Rows are points. Each copy is the shape, with its points in the same order, stretched, turned, moved and blurred by noise. Some copies are also mirrored. Which?
In the rows, zero is written as 128.

Shape, 8 rows:
[[139 163 190]
 [168  90 101]
 [124 128 168]
 [129  59  99]
 [150 138 171]
 [135 143  70]
 [106 154 127]
 [130 125 110]]
Copy 1 (8 x 3):
[[189 168 127]
 [112 116 167]
 [163 181 137]
 [ 86 150 175]
 [174 162 141]
 [ 93 140  91]
 [121 176  97]
 [111 151 127]]
Copy 1 is: only turned
Copy 2, 8 rows:
[[ 59 133 140]
 [165  95 184]
 [ 87 114 125]
 [162  75 136]
 [ 86 115 152]
 [179 160 161]
 [110 157 120]
 [142 133 150]]
Copy 2 is: only turned

Shape, 9 rows:
[[113  99 120 179]
 [153 112 154 164]
 [154 127  88  43]
 [164 202 128 121]
 [ 96 119 155 144]
 [155 155 149 111]
 [ 83 108 128 167]
 [112 136 159 143]
 [103 163 169 111]]
Copy 1 (9 x 4):
[[169 149  97 106]
 [144 162 103 153]
 [135  48 149 150]
 [ 68 119  86 156]
 [138 148 133 101]
 [100 123 117 158]
 [157 150 114  83]
 [120 149 125 120]
 [ 82 139 146 115]]
Copy 1 is: mirrored
Copy 2:
[[165 183 130 183]
 [181 179 146 138]
 [ 86  66 122 108]
 [202  87  79 122]
 [147 177 107 130]
 [169 124 117 106]
 [143 186 104 164]
 [166 169 111 121]
 [148 142  88  93]]
Copy 2 is: only turned

Shape (10 x 4):
[[176 157 148 147]
 [133 105  83 142]
 [115 129  75 141]
 [114 149 132 144]
 [169 165 117 100]
 [ 73 139 168 126]
 [ 97 151  63 159]
 [111 119 108 138]
 [127 141 148  97]
 [168 160 123 130]]
Copy 1:
[[131 177 120  70]
 [130 123  73 142]
 [131 135  84 163]
 [148 138 144 121]
 [ 80 167 102 100]
 [151  93 203 122]
 [149 154  85 190]
 [139 116 117 140]
 [101 115 154 100]
 [111 173 106  96]]
Copy 1 is: only turned
Copy 2:
[[145  98  85 197]
 [ 71 143 146 131]
 [ 78 177 135 131]
 [154 160 126 157]
 [112  98  68 153]
 [213 164 165 130]
 [ 83 222 133 140]
 [112 158 150 131]
 [162 109 118 125]
 [119 116  82 172]]
Copy 2 is: only turned
Copy 3:
[[ 89 132 106 167]
 [173 139 103 168]
 [161 157  77 143]
 [119 161 117 117]
 [ 90 116  75 140]
 [119 161 173  56]
 [157 189  57 135]
 [154 153 122 131]
 [105 120 139  95]
 [ 98 132  82 158]]
Copy 3 is: mirrored

Shape:
[[119 125  84 140 108 133]
 [111 144 133 136 169 132]
 [171 122 122 176  83 183]
 [124 122 110 149 160  71]
 [141 137 127  93 150  81]
 [123 150 133 125 123  70]
 [104 143 115  92 141  97]
 [129  75 146 168  89 181]
 [159  68 110 160 124 196]]
Copy 1:
[[ 80 162 134 137 155 160]
 [127 141 142 116  72 116]
 [100 159 132 186 210  90]
 [110 145 178  81  91 123]
 [165 144 173  71 110 157]
 [133 125 195 112 108 145]
 [131 131 152  93  96 181]
 [ 66 106 106 172 190  86]
 [ 81 159  88 140 196  91]]
Copy 1 is: mirrored
Copy 2:
[[132 127 150 113 107 132]
 [147 148 108 142 113 154]
 [132 110 202 131 154 150]
 [155 164 122 145  93 105]
 [170 128  79 133 128  98]
 [178 156 105 112 125 103]
 [156 135  74 107 118 119]
 [113 153 171 122 163 145]
 [ 98 121 180 157 144 148]]
Copy 2 is: only turned
Copy 3 (9 x 6):
[[112 115 154 160  99 114]
 [139 101 126 170 115 178]
 [181 130 198 117 116 100]
 [ 90 162 117 209 119 188]
 [ 85 139  84 175 155 153]
 [104 167  93 159 109 144]
 [ 87 117  92 156 120 143]
 [151 122 209  81 105 140]
 [141  97 212 136 143 140]]
Copy 3 is: only turned

Shape:
[[141  79 128 136 108 128 108 130]
 [ 78 107 225 142 150 138 116 192]
 [149 119 132  90 146 130 156 108]
 [137 133  96 123 101 143 143 132]
 [145  82 108 128 105 136 152 101]
 [143  98  92 104 214 130 157 162]
 [142 134  99 152 128 145 162 104]
 [ 68  86 157 126 115 135 116 157]
 [134 103 127 131 113 126 105 176]
 [127  96 117 136 122  86  74 102]
 [116 235 111  95 125 143 156  98]
 [122 109 130 125 119   9 103 110]]
Copy 1, 12 rows:
[[154 120 125 123 151 126 145 116]
 [ 60 153 171 178 196 117  99 128]
 [125 109  83 151 114 100 129 183]
 [162 117 136 130  92 123 124 137]
 [172 121 108 129 127  94 164 135]
 [107 112  44 162 111  90 105 143]
 [150 142 107 122  83  87 121 158]
 [124 117 177 153 178 114 106 103]
 [137 118 141 136 140 143 132  98]
 [138 101 125  87 154 125 119 130]
 [110 113 147 129  46 121  45 223]
 [ 94  68 111  86 145  94 165 143]]
Copy 1 is: mirrored
Copy 2 (12 x 8):
[[100 161  97 135 140 124 133 119]
 [ 25  84 119 148 174 129  97  61]
 [140  96 120  88  92 147 160  88]
 [141 121 146 121 121 138 137 146]
 [102 147 112 108  88 137 145 126]
 [126  84 167 123 131  83 220  67]
 [129 114 126 143  86 139 142 125]
 [ 38 118 124 103 150  98 111 129]
 [112 142 137 146 176 118 128 116]
 [135 173  62 124 143  89 111 137]
 [210  44 144  93  90 161 111 151]
 [157 184 104 105 105  82  47 122]]
Copy 2 is: mirrored

Shape, 12 rows:
[[143  84 136 107 121 155 158 103]
 [169 166 137 107 181 110  81  94]
 [ 89 136 126  76 128 161 108 123]
 [ 91 164 169 144 113 119 151  93]
 [140 136 135  96 153 168 145 111]
 [170 130 137  94 128 101 113 171]
 [131  82  92 107 135  82 116  97]
 [156  93 118 100 139 143  94 171]
 [ 74  91 114 116 144 167 146 160]
 [159 124 157 176  82  81 105 137]
 [143 148  70  80 155 160 103 143]
 [ 93 146 159 168  97  82 144 152]]
Copy 1 (12 x 8):
[[102 146 139 132 121 164  77  89]
 [ 81  85 151  85  57 139 183 112]
 [111  87 118  76 158 132  84 111]
 [ 94 185  28 139 130 116 115 105]
 [109 146 150  91 114 133 108  83]
 [110 133 150  88  98 163 131 161]
 [ 52  72 145 134 120 143  70 149]
 [148  83 185 106 133 159 132 144]
 [139 125 144 138 236 105  75 126]
 [139 153  55 176  75 157 158 156]
 [132  81 189  60 106  97  87 129]
 [118 191  26 171 162 111 120 168]]
Copy 1 is: mirrored
Copy 2:
[[145 103  90 140 140 139 122  98]
 [185 147 185 135 160 144 142 127]
 [117 156 121 135 114 127 172  95]
 [122 140 124 116 102  56 111 117]
 [166 149 109 132 130 134 141  97]
 [130 141 151 153 127 184  94 144]
 [120  89 141 118 195 171 110 112]
 [132 126 146 142 115 206 144 131]
 [100 130 111  99  87 163 138  89]
 [119 104 160 137 106 116 101 184]
 [152 175 131 121 152 181 175 127]
 [ 86 130 145 108  82  97  77 151]]
Copy 2 is: only turned

Shape, 15 rows:
[[111 121 119 120  87 134 111 141 128]
 [133 131 120  78  94 145 123 185 167]
 [140 169 148 108  88 149 148 151 116]
 [164 110 143 156 150 110  79 161 132]
 [133 100  94 101 114 100 155 102 115]
 [158 130 152 170 108 158  79 150 107]
 [166 117 138 137 159 162 116 181  91]
 [130 185 148  99 119 187 160 100  81]
 [103 160  69 111 135 147 145 185 115]
 [121 174  74 149  98 113 130 145  88]
 [192 103  75  99  99 199 106 109 172]
 [145 138 137 147 142 181 144  88 132]
 [117 121 117 120 115 107 169 125 108]
 [129 186 122 121 152  99  95  93 152]
 [177 144 122 117 172 103 138 136 144]]
Copy 1:
[[130 142 116 137  94  94 110 135  99]
 [121 120 123 145 127  46 133  93 135]
 [127 160 114 157 158  74 104 131 152]
 [100 147 106 122 178 172 156 110  66]
 [121  82 123 114 105 125  89 111 119]
 [109 200 113 119 147 148 131 140  86]
 [105 159  73  85 164 132 142 125 116]
 [172 171 115 118 162 104 111 167 166]
 [171 140  35 116  90  55 116 128 139]
 [159 157  49 146  96  90  70 142 105]
 [144 140 177  73 125 118 120  57 131]
 [158 171 143  97 151 179 138 125 144]
 [117 106 100 137 112 114  99 132 137]
 [192 129 134 163 186 173 150 125  75]
 [126 112 111 127 208 163 144  83 118]]
Copy 1 is: only turned
Copy 2:
[[140 122 149 133 130 100 134 126  94]
 [153 162 158  96 162 106 179 106 108]
 [106 169 156 106 129 121 117 117 113]
 [118 125 107 103 120  96 126 187  77]
 [166 115 138 164 119 124 123 143 163]
 [ 96 145 137 100 114 103  97 166  43]
 [126 197 107 118 155 114 126 153  73]
 [ 65 194 157 145 130 169 106 127 105]
 [174 165 125 131 232 110 131  77 106]
 [149 122 143 133 182  80  77 111 118]
 [171 130 217  91 175 148 145 178  79]
 [107 141 142 115 133 175  93 155  76]
 [148 133 120 160 125 123 112 112 149]
 [ 76  90 117 106 146 127 122 167 110]
 [130 142 101  97 148 128 128 184 130]]
Copy 2 is: only turned
Copy 3:
[[158 126 111  98 137 156 106 136 137]
 [162 140 125  56  86 146 148 181 144]
 [110 158  88  79 127 120  92 167 114]
 [126 140 143 160  81 156 133 168 138]
 [155 110 164 108 131 105 124  69 123]
 [121 173  88 158  99 150  64 180 126]
 [123 216 125 134  48 156 130 146 114]
 [133 192  75 101 152  85  64 161  73]
 [144 151  73  59 102 175 190 126  60]
 [108 122  62  92 148 170 126  97  42]
 [229 117 134 134  46  67  81 166 107]
 [151 147  86 144 118  66  90 156 119]
 [126 129 129  94 140 118 135  81 128]
 [147  77 112 117 184 107 135 176  65]
 [125 121 154 115  88  86 173 158 107]]
Copy 3 is: only turned

Shape:
[[141  84 141 115 101  48 124 194 113]
 [106 136 126 131 108 130 152 124 123]
 [118 151 114 141 118 118 157 126 168]
 [134 157 134 132 139 107 153 105 130]
 [107 115 128 119 154 123 128 119  98]
 [158 106 115 109 103 107  99 116 100]
 [ 97 146 114 134 129 122  82 122 121]
 [107 141 132 124 160 126 141 140 116]
 [128 152 107 119 133 124 128 146 101]
 [124 128 119 125 125 114 147 163 170]
 [128  91 121 183 158 128 133 130 146]
 [118 148 115 118 114 134 150 112 230]
 [154 147 168 118 106 121 135 142  99]]
Copy 1, 13 rows:
[[176 138 159 103 131 111 133 203  70]
 [140 119 136 132 149 118 132 132 162]
 [122 122 153 128 160 110 104 112 154]
 [114 155 144 139 157  97 131 122 142]
 [141 151 114 116 130 133 149 120 116]
 [160 156 129 133 114 129 115 155 126]
 [175 143 102 110 132 108 111 111 126]
 [128 136 126 124 143 120 147 105 102]
 [154 141 132 150 144 117 132 115 119]
 [132 113 157 117 135 118 106 120 111]
 [ 89 118  90 109 157 160 105 137 112]
 [106 115 164 113 126 112  72  88 159]
 [134 128 135 150 129  89 149 163 121]]
Copy 1 is: mirrored
Copy 2:
[[  8 202 166 127 105 140 139 189 153]
 [129 154 123 152 158 106 123 128 158]
 [ 95 128 133 154 173 150 154 104 167]
 [117 114 125 147 144 159  98 124 208]
 [126 129 141 128 106  98  76 131 144]
 [107 111 104 159 105 129 151 175 156]
 [ 90 105  88 125 110  80 127 112 157]
 [104 134 128 120 111 115  87 125 146]
 [ 89 139  90 164 100 126 110 144 142]
 [ 63 139 152 134 159 147 161 121 124]
 [124 110 193 107  74 125 154  67 137]
 [ 98  88 159 121 249 161 198  89 148]
 [119 149  86 131 121 143 114 167 174]]
Copy 2 is: only turned
Copy 3, 13 rows:
[[198  75 164 148 125  92 156  46  88]
 [107  98 126 143 144 135 110 134 148]
 [138  96 112 156 163 159 121 172 151]
 [112  87 126 130 162 116  96 154 135]
 [109  89 142 122 109  76 130 145 139]
 [119 119 144 106 159  96 172  75  97]
 [110 148 109 172 148  83 136 147 134]
 [115 100 140 138 107  97 118 179 137]
 [104 114 145 140 127 113 146 152  97]
 [176 102 143 149 140 145 150 157 145]
 [182  89  96 124  91 128 110 135 141]
 [160 123 114 149 199 163 149 206 212]
 [ 98 132 169 120 150 114  98  87 112]]
Copy 3 is: only turned
